Each row is a point. Each table stands for the endless flat space through its points: a line for two points, a plane for three, and so on. The two share one point or none. Which?

First (2 x 3):
[[ 4.1 -5.0 -4.7]
 [ 3.5 -3.6 -3.7]]
Second (2 x 3):
[[ 2.5 -2.1 -4.1]
 [ 4.6 -4.5 -1.4]]
They share: [ 3.2 -2.9 -3.2]

First, 2 rows:
[[ 2.8 -0.1  2.7]
 [ 2.8 -1.3  4.5]]
Second:
[[ 1.6 -0.9  3.4]
 [ 3.1  0.3  2.8]]
They share: no point

First:
[[-1.2  2.4 -1.3  3.8]
 [-1.2  1.8 -0.1  2.8]
 [ 1.8 -2.7 -4.6  3.3]]
Second (2 x 4):
[[ 1.2  1.8 -3.1  5.5]
 [ 0.4 -1.8 -2.7  2.3]]
They share: [ 0.6 -0.9 -2.8  3.1]

First (3 x 6):
[[-4.2 -4.2  0.2 -2.3 -1.4 -1.9]
 [-6.0 -3.3  2.9 -1.7 -1.1 -2.2]
 [-3.6 -1.1  3.1  0.7  2.3  0.4]]
Second (4 x 6):
[[-4.9 -1.0  4.1 -6.3  3.3  1.3]
 [-4.3 -2.0  3.6 -1.5  1.9  1.2]
 [-2.2 -1.9  1.3  0.3  0.3  1.1]
 [-4.0 -2.3  3.5  0.9  1.3  1.9]]
They share: no point

First (2 x 6):
[[ 0.6 -2.4 -1.1 -3.5  0.4  2.3]
 [ 1.2 -2.0 -1.5 -2.5  2.2  2.7]]
Second:
[[ 1.5 -1.3 -5.6 -4.4 -0.7  1.1]
 [ 1.3 -3.5  0.4 -0.4  0.3  5.5]
 [ 1.4 -1.8 -4.2 -3.8 -0.2  1.5]]
They share: no point

First, 7 rows:
[[ 0.2  0.6 -2.1  3.3 -3.5 -0.7 -4.4 -6.0]
 [-0.3  0.6 -1.3 -4.7 -2.7  0.0 -3.1 -2.8]
 [ 1.3  1.0  0.5 -7.2 -1.0  0.8 -3.9 -0.8]
 [-1.0 -1.9 -1.6 -5.1  0.1  2.0 -2.6  2.9]
 [ 1.5 -4.1  1.4 -2.4 -2.8  1.6 -3.8 -2.9]
 [ 0.0 -4.2  2.4 -7.2 -2.5  2.6 -2.6  1.9]
 [ 1.0 -1.3  1.5 -4.6  2.3  2.5 -2.4  4.2]]
Second (2 x 8):
[[-0.2 -1.1 -3.3 -1.3 -2.3  3.7 -4.9  3.1]
 [-1.4 -3.5  0.3 -3.1  1.3 -0.5 -0.1 -1.1]]
They share: [-0.8 -2.3 -1.5 -2.2 -0.5  1.6 -2.5  1.0]

First (6 x 9):
[[ 2.9 -2.9 -0.5  1.6 -3.4  1.5 -2.3  2.6  4.5]
 [ 0.5 -2.2 -0.2  1.1 -2.9  1.6 -2.0  2.5  3.2]
 [ 2.6 -2.4 -5.2  0.7 -2.7 -1.9 -2.5  0.4  2.5]
 [ 1.8  1.2 -2.2  2.3 -5.2 -1.6 -4.4  1.9  3.1]
 [-3.6  2.6 -2.8  1.2 -2.7 -5.3 -5.7 -2.8 -2.4]
 [ 5.3 -1.8 -2.4  2.3 -4.5 -1.0 -4.2  1.1  4.6]]
Second, 2 rows:
[[ 0.4 -3.4 -0.5 -0.5 -5.8  1.7 -1.9  1.8  3.3]
 [ 0.0 -1.6 -0.7  0.7 -4.0  0.3 -2.9  1.2  2.3]]
They share: [-0.2 -0.7 -0.8  1.3 -3.1 -0.4 -3.4  0.9  1.8]
